Every row gives one point. The points of each table are mixes of a few directions, plus a little noise. Count the directions of each table, and those that both share. Where both have some left over, give the other angles between the two spaces (their principal angles), to ten degrees, smallest first.

First, 6 rows:
[[ 35  -8]
 [-45  10]
 [-81  18]
 [ 60 -14]
 [-37   8]
 [ 67 -15]]
Second, 4 rows:
[[-24 -17]
 [ 61  47]
 [-61 -47]
 [ 23  20]]
Directions: first 1, second 1, shared 0; angles 50

First (7 x 6):
[[ 10  -1 -11  12  11 -46]
 [ -9 -22  10 -28  -7  45]
 [-30 -31 -18 -46  19  20]
 [ 63  14  39  56 -36 -29]
 [-22  51  -6  22   0  17]
 [-48  -8 -46 -36  42 -17]
 [ 35  -3  32  20 -28  10]]
Second:
[[  3   4  20  -6 -11  11]
 [ 17 -33 -39  25   8   6]
 [-31  30  -5 -17  20 -37]
 [  2 -36 -95  37  43 -32]
 [-15  40  70 -35 -24   8]
 [ 14   4  56 -12 -35  37]
 [ 18 -21  -5  13  -9  19]
 [  1 -20 -53  20  24 -18]
 [-11  30  51 -26 -18   6]]
Directions: first 3, second 2, shared 1; angles 70

First:
[[ -2 -20 -22  16 -10   9  -1 -15  -7  -6  -2]
 [-22  11  21 -48  37 -21  53 -33 -26 -81  22]
 [-11  30   7  57 -32   4 -14  25 -18  30  51]
 [-18  56  16  92 -51   3 -22  44 -30  47  86]
 [  2  -9   5 -43  26  -7  17 -15   7 -28 -24]
 [  4 -31  -7 -59  34  -3  25 -34   9 -47 -41]
 [ -1 -20 -18  -5   2   5   7 -21  -3 -19 -10]
 [ 14  16   2  47 -32  11 -45  41  18  74   2]
 [ 23 -84 -50 -58  27  18   5 -54  29 -31 -95]
 [ 11  51  46   2   1 -11 -27  57  24  60   9]]
Second, 10 rows:
[[ 24   7  11 -10 -20 -17 -62   1  11  15   3]
 [ 40   4  16  72 -24  11 -10  19 -29 -13  32]
 [-53 -53 -87 -59   9 -13   2 -57  45  37 -65]
 [  1  53  37  21  14 -47  27  18 -19 -10  51]
 [ -6  14 -10 -22 -36   9   8   9   8 -48  30]
 [-46 -60 -73 -38  19  16  19 -45  30  35 -70]
 [-33 -39 -47  -1  22  12  38 -28   8  17 -40]
 [ -5  60  52   4 -23  25  -5  69   9  20  41]
 [ 46  -8  58 -18  10  33 -38  10 -18 -31 -12]
 [ 32  21  44  52  29 -30  22   4 -43 -23  32]]
Directions: first 3, second 6, shared 2; angles 30

First:
[[  6   3   0   0   4  11 -17 -15  -4   7  -5  -2   8   4   0  -2  -2 -11]
 [ 11   2   0   5   1  -7 -10 -14  -4   6   0   7  -3   4 -10  -6  -4  14]
 [-16  22 -33   9   5 -25  31  35   5   7  15 -17  -8  19 -11  -4  -6  19]
 [ -9 -33  46 -27  -6  63 -23 -16   4 -23 -23   1  24 -35  47  24  21 -78]
 [  7  23 -28  14   7 -24   0  -1  -5  19   8  -6  -6  24 -25 -14 -13  30]
 [  0 -10   6   5 -10 -34  29  18   5 -12  12  18 -23  -9 -10  -2   2  45]
 [ -6 -16  21 -11  -5  22  -3  -2   3 -13  -8   3   7 -18  20  11  10 -28]
 [  5  10 -11   6   4  -7  -6  -5  -4  10   1  -3   0  11 -10  -7  -6   9]]
Second:
[[ 22  11  67   0  17 -12  16   7 -19 -24   5   1 -21  -2 -13 -14  12  11]
 [-30 -16 -95   0 -24  16 -22 -10  27  34  -7  -1  29   3  19  20 -17 -15]
 [ -5  -3 -15   0  -4   3  -4  -2   4   5  -1   0   5   1   3   3  -3  -2]
 [ -4  -2 -13   0  -3   2  -3  -1   4   4  -1   0   4   0   2   3  -2  -2]
 [-19 -10 -58   0 -15  10 -13  -6  17  20  -4  -1  18   2  11  12 -10  -9]
 [ 16   9  51   0  13  -9  12   6 -15 -18   4   1 -16  -2 -10 -11   9   8]
 [ 27  14  85   0  22 -15  20   9 -24 -30   6   1 -26  -3 -17 -18  15  13]
 [  5   3  16   0   4  -3   4   2  -5  -6   1   0  -5  -1  -3  -3   3   3]
 [-13  -7 -39   0 -10   7  -9  -4  11  14  -3  -1  12   1   8   8  -7  -6]]
Directions: first 3, second 1, shared 0; angles 60

First, 11 rows:
[[  6   4   3   4   7  -4 -12   3  12  -6  -2  -3   4   8  -5 -10  -4  -7
   -9  -1   2   7   0  -8  -8   3  10   7  -1  -3  -6   9]
 [ -5  19 -11  20  -1  -9 -18   2  39 -29  22  12  25  30   8  -8 -10 -15
  -20   6  -1   4  39  12 -33  19  -8 -16   0  -9 -33  25]
 [ -5 -33   1  -5   7  40  31 -17 -34  15  -1  -2 -34 -53  10  37  20  19
   18   5 -21 -17 -15  17  45 -23 -10  11 -19  16   3 -29]
 [ 30 -31  16 -14  18  30  10  -5 -24  13   0 -16 -22 -39 -27  13  15  -2
    8  -1 -33  -4 -29   8  31 -25   8  30 -30  16  -6 -12]
 [ -2  30   7 -13 -15 -50 -19  19   2  14 -30  -6  16  43  -8 -43 -19  -3
   -1 -12  44  18 -22 -44 -25  15  22  -3  36 -17  44   8]
 [-19 -19 -14  34  25  48   4 -26  26 -31  23  12 -16 -36  35  37  10   1
  -15  14 -25  -9  40  32  15  -2 -15   3 -29   8 -52   3]
 [-15   4   2   1   1  -9  -3  -1  -5  10 -24  -2 -10  -1  14  -9  -6   9
    1  -5  25   7 -14 -25   6   1  14   6  16  -5  25  -6]
 [ 29   9   4 -20 -17 -19  -1  16  -5   2  18  -4  25  26 -37 -12   0 -15
    7  -1 -16  -2  -3  14 -22   2  -9 -10  -1   0  -3   8]
 [ -4  -4   1   3   6   4  -1  -3  -1   2  -8  -2  -9  -9   6   1   0   4
   -1  -1   4   2  -6  -7   7  -3   7   7   1   1   4  -3]
 [-42  13 -14   0 -25 -16  19  -3 -16  13 -13  13  -4   5  37   8  -2  26
   17  -2  33  -8   4  -9   5   8 -13 -27  33  -7  37 -18]
 [ 25  10   4 -11  -8 -15  -9  14   7  -5  17  -3  23  27 -31 -15  -3 -18
   -3   0 -14   2   4  10 -24   5  -4  -5  -5  -2 -12  15]]
Second:
[[ -2  -2 -14   9 -16  15 -29   5  23   1 -10  27  38   5  12   2  28  25
    8  -4  -2  25 -25  -5   9  -2 -11  11  10  15   1   8]
 [ -5 -20   7   0   8  10   9  -5 -20  -8  -6 -12 -14 -17   1   9   9  10
   -1  -2   8  -2  -4 -12  15 -12  10   3  -5   1  10  -5]
 [ 16   9  14 -22   6 -12  18  -1 -25  29   2 -12 -35  -8 -26  -7 -31 -24
    5   2 -11 -28  -6   6  -7   4   1   4   0   0  14 -16]
 [ -6  -9   8  -5  11  -8   0   4   1   0   7  -9 -30   0   3   6 -15   3
    2   4  29 -18  11  15 -34   5  13   2  -4 -16  -2   3]
 [ 11  19 -18  12  -5  35 -12 -17  24  23  -2  37  17 -20   6   3  -1 -13
    0   3 -61   0 -16   9  37   7 -34  18   2  35 -16 -12]
 [ -7  28 -21  19 -22 -47   8  17  22 -44   4 -20  95  57  24 -22  43   1
  -18  -8   2  74  31 -14  20 -16   6 -49  -4 -29 -33  29]
 [ -6  -6  13  -4   1 -10   2   0 -24 -22   7  -8 -21  11 -27  -8 -23 -15
  -14   1  19 -29  18 -23 -25  15   5 -13  12  -3  27   6]
 [  3 -10   0  -6  -3   9 -11   7   9  21 -10   8   1 -10  10   8  15  24
   19  -2  10   9 -28  12  -1  -9   3  19  -2   3   3  -5]
 [ -4 -11  11  -3  21   6  13  -9 -11   3   7 -12 -48 -18  -3  10 -25 -10
   -3   6   8 -31  16  13 -17   5   9   5  -9  -6  -2  -8]]
Directions: first 4, second 6, shared 2; angles 60, 90

First, 10 rows:
[[-17  60 -21   6   9  30 -11   1  -1   5  29 -17  11 -18   8  25  19  -4
   -2 -18  11   0 -15 -38 -11 -52  12 -42  -6   5 -44 -15]
 [  8  60  -5  -5 -32  13  22  -5   6  -9  36  27  27  -1   2  12  13  12
  -22   6 -10 -27  18 -41  -8 -38  -9 -36  -7   9 -18  -6]
 [ 80 -75  -6 -49 -55 -33 -41   1 -65 -20 -80  50 -16  27  55  17  31  70
   11  47  38  40  18  -3  26  25   5  70 -27  58 -22 -32]
 [-22  11 -16   8  28  12 -13  -1  -3  15  25 -27  -4 -25  -3  17   1  -5
   -4 -24   9  14 -22 -11  -8 -19  14 -23   7  -5 -23   0]
 [-26 -65   6  15  48 -17  -7   0   7  20  -7 -36 -26 -14 -22 -15 -30 -22
    9 -20  -3  22 -22  48   2  45   7  23  21 -25  32  23]
 [  8  33  16   5 -16  19  -8  17  13 -25 -63   1   3  45  19 -26  20 -26
   45  24   5 -18  10  11   8  -4  -6  21 -26   4   5 -24]
 [ 14  35  18   1 -25  17  -3  16  12 -28 -61  11   6  47  20 -26  21 -21
   41  29   2 -22  16   7   9  -4 -10  21 -27   7   7 -24]
 [ 48 -49   0 -29 -35 -25 -16  -2 -35 -11 -41  34  -8  16  27   7  12  42
    0  29  16  19  15   1  15  21  -1  41 -12  31  -4 -12]
 [-56 -31   6  29  56 -16  39 -15  36  36  84 -34  -5 -47 -63  -9 -56 -29
  -40 -44 -36  -7 -16  30 -17  30  -4 -32  48 -51  46  55]
 [-37  20   2  19  22   0  39 -12  30  19  78 -10  13 -31 -43   0 -30 -17
  -38 -28 -31 -22  -1  -4 -17  -4  -8 -45  28 -31  21  34]]
Second, 8 rows:
[[-49  10 -15  77 -21   9 -42   8  -8 -74   9  22 -22 -16  -6 -17  61  -6
   51 -15  15  23  21 -40  16   5 -15   4  -4 -29 -24 -22]
 [ 22  43 -48   0   2 -27  35  40  -4  11 -30 -49  20  21  30  -5  12  -9
   -7  12  -7 -18 -26 -26  29 -74   3   0   9 -16   3   3]
 [ -4 -95  48 -40 -24   2  -7 -44  -5  26  31  37  16 -16   2  12 -30 -25
  -51  30 -14  12   7  50 -89  88  15   4   2 -16  -7  51]
 [ 47  -3 -12 -40  24 -31  41  13   5  43  -9 -31   4   5  -4   1 -35  27
  -35   2 -18 -17 -14  18  31 -23  -2   1  12  13  36  14]
 [ -3  26  15 -25 -31 -39  33  22  16 -31  26 -61 -39  -4   2  13  61  34
  -30 -20  35   5  32  33  33 -41   2  29  52 -38  37 -19]
 [-15 -34   4  -7  -6 -13  27 -22 -12  30   9  30  17  16   1  14 -52 -17
  -15   8   7   1 -11  -1 -26  25   7  17  19  18   9  15]
 [ -2  27   0  41  31  47 -62  -1   7 -33 -13  25 -19 -21 -25 -23  19  16
   57 -21 -13   5   9 -23  27  14 -17 -31 -50  22 -26 -28]
 [  3  27   9  -7  27  50 -23 -15   2  28 -22  26  21  14   2   4 -36 -21
   28   4  -5 -11 -19 -11 -21   6   7 -25 -40  46 -29 -14]]
Directions: first 4, second 6, shared 1; angles 80, 90, 90

First, 11 rows:
[[  2  22   3  14 -75  16  -3  76  16   0  15  28  -5  -8 -29  13 -30  59
   -5  -1 -95 -91   3 -31   5 -54  10  29  34  46  61   4]
 [-23  13 -19   0 -34 -24  -7   0  19   9  40 -39  10 -13   1 -15   3 -14
  -12 -29 -30 -45 -31 -11  34  19 -42   8 -15 -25  58  23]
 [  0 -18 -11 -10  10  13  -2 -35  16 -16  20 -23   8   2   6 -25  31 -41
   -4 -42  30   9 -41  19  11  37 -18 -22 -16 -18 -14  -2]
 [ 74  -7  11 -14  19  25  27   3  13   8 -52  -3   9  24   8  -3 -14   4
   25   2  29  35  14   2 -17  -2  31 -43 -19   2 -16 -33]
 [-26   7  -8   1 -16  -9   2  10 -11  10  32   1  -1  -3  -9  18   8  14
    0   2 -35 -11   5  -8  12  -5 -24  26  -3 -21  24  36]
 [ -2   1  15  14   1   6 -25   6  11 -23 -29  20 -11 -16   1 -19 -22  -1
  -14   6  16 -27  -8   1 -18 -16  37  -7  37  63 -24 -48]
 [-32  21  22   6  54 -23  -1 -20 -20  26 -25  15 -21 -36  29  57 -21   6
   32  27   9  46  25 -13 -22   6  -4  13   8  23 -28   5]
 [  9   1  11  -2  55 -30   1 -33 -21  15 -46  -8  -2   3  24   3 -16 -15
    6  43  63  65  36   5 -18  12  18 -13 -13 -12 -37 -19]
 [-20 -11 -21   4 -18 -32 -27 -25   9 -20  21 -37  13   7  -3 -66  12 -41
  -47  -9  35 -27 -28  15  26  23 -10  -4  -6 -23  13 -11]
 [ 63 -24   3 -13 -22  71  29  34   8 -17  -5  34   8  40 -28   2  20  28
   16 -18 -21   3   3  11 -14 -25  28 -18   1   6 -17  -5]
 [-44  -5  -5  -1  25 -12   3 -19 -39   9  31  12  -6   0  -1  33  28   2
    4  20  -1  44  21   8   1   8 -25  32  -8 -38 -21  48]]
Second:
[[ 28  60  13  -2  -5 -37 -15  22 -17  -6  -4 -39  10  -5  32  -9 -27 -71
   39  26 -59 -52  -7  37 -10   4 -45   4 -11 -32  46  48]
 [ -9  20   6  -2   3 -17 -15 -20  21  -8 -29 -31 -17 -29  28   7 -36 -40
    0 -19   5 -20 -26  -4   5  21  -4 -12   9  26   1 -26]
 [-31  -7  -2  -1   0  -1 -15 -38  35  -9 -40 -20 -34 -33  18  24 -37 -10
  -27 -39  33   0 -25 -28  14  21  23 -13  20  52 -25 -61]
 [  1 -37   1   7  50  42   7 -32  29   8  22  28  23 -22  -8 -21  60  19
   20 -49  64  38 -42  -5 -13  30   6 -45  -4  36 -37 -31]
 [  2 -38 -13   7   7  45  15   3 -13   8  29  47  16  14 -40  18  55  57
    4  -2   3  34  16  -9  -7 -15  12   0   0 -13 -24  20]
 [ -5  23   4 -11 -41 -54   0  30 -19  -3 -17 -27 -23  31  11 -17 -61  -9
  -40  45 -16 -24  40   1  21 -26  10  42  -1 -19  34  -4]
 [ -5  -5  -9   0 -21   6   4  14 -17  -1   0  11  -6  15 -18  25  -1  24
  -14  18 -25   2  28  -7   4 -22   8  20   5 -17   0  18]
 [ 22 -14  -1   2   9  16  17  23 -23  10  40  32  31  28 -25 -24  49  30
   16  21  -2  18  20  16 -12 -16  -7   4 -17 -32   4  36]]
Directions: first 6, second 4, shared 1; angles 30, 50, 60

First, 11 rows:
[[ 37 -34  10  28 -44  63 -26 -45  21  16  11 -42 -13 -15  -3   9  58  39
  -33  40  64  18 -27 -15 -15  30  24 -69  29  13  33 -27]
 [ 29 -33  12  19 -29  62 -31 -29  10  21  14 -37 -15  -6  -9  14  42  39
  -24  25  56  15 -15 -10 -17  42  16 -67  14   4  25 -22]
 [-22   8   2 -22  34 -16  -1  36 -21   2   1  18   1  18  -5   6 -38  -9
   22 -33 -28 -11  25  11   1  13 -17  19 -28 -15 -20  15]
 [-36  23  -1  36 -22 -67   1 -10  -4 -18 -28 -33  -3  -8  10 -16 -12 -19
  -28  -6 -38 -13   2  25  24 -17   6  26  24 -38  39 -23]
 [-28  14   0 -15  29 -32   4  34 -19  -3  -5  15   3  14  -2   1 -40 -16
   18 -32 -37 -13  24  15   7   2 -15  29 -21 -19 -13  12]
 [-53   9  13  -7  32 -39 -23  49 -39   5  -9 -11 -11  27 -11  12 -60  -6
   11 -54 -49 -22  44  35   9  44 -19  12 -32 -57   6  -1]
 [ 30  -6  -5  16 -30  21   8 -37  24  -3   2  -8   3 -19   8  -8  42   7
  -17  37  32  13 -29 -18  -4 -22  17 -14  28  27  10  -8]
 [-15  26 -11  14 -11 -54  25 -10   7 -22 -19   3  10 -12  13 -20  -4 -28
   -8   6 -29  -6 -10   5  18 -49   2  42  18   0   7  -1]
 [ -9   6  -1 -17  21  -8   5  22 -10  -1   1  19   4   8  -3   2 -22  -8
   18 -17 -17  -6  13   4   1  -1 -11  17 -18  -2 -18  14]
 [ 36 -21  -2 -57  43  69   6  29  -3  18  31  57   8  14 -13  17  -4  13
   47  -5  29  12   8 -27 -26  13 -15 -11 -41  45 -61  38]
 [ 33   7 -15   6 -24   4  31 -37  30 -16  -1  17  15 -25  14 -18  40 -10
   -6  41  20  14 -36 -25   1 -57  14  15  29  45  -6   5]]
Second:
[[-64  15  13  10  21 -59 -25  41 -37   1 -18 -27 -14  24  -7   7 -59  -9
   -3 -53 -56 -26  41  43  17  41 -16  15 -21 -70  23 -12]
 [-33   8   6   5  11 -32 -13  22 -20   1  -9 -14  -7  12  -4   4 -31  -5
   -1 -28 -30 -14  22  22   9  22  -9   8 -11 -37  12  -6]
 [ 38  -9  -8  -6 -12  35  15 -24  22  -1  11  16   8 -15   4  -4  35   5
    2  31  34  16 -25 -26 -10 -25  10  -9  12  41 -14   7]
 [ -6   2   1   1   2  -6  -2   4  -4   0  -1  -2  -1   2  -1   1  -6   0
    0  -5  -5  -2   4   4   2   4  -2   1  -2  -7   2  -1]
 [ 87 -20 -17 -13 -28  80  34 -55  51  -1  25  38  19 -33  10 -10  81  12
    4  72  77  36 -57 -59 -23 -56  22 -21  29  95 -32  17]
 [-26   6   5   4   9 -24 -10  17 -16  -1  -8 -12  -5  10  -3   3 -25  -4
   -1 -22 -23 -11  17  18   7  17  -7   6  -8 -29  10  -5]
 [ 44 -10  -9  -7 -14  40  16 -28  25  -1  12  19  10 -17   5  -5  40   6
    2  36  39  18 -29 -30 -11 -28  10 -10  14  47 -16   8]
 [-38   9   8   6  12 -36 -15  24 -22   0 -10 -17  -8  14  -4   5 -35  -5
   -1 -32 -34 -16  25  26  10  24 -10  10 -12 -41  14  -8]]
Directions: first 3, second 1, shared 1
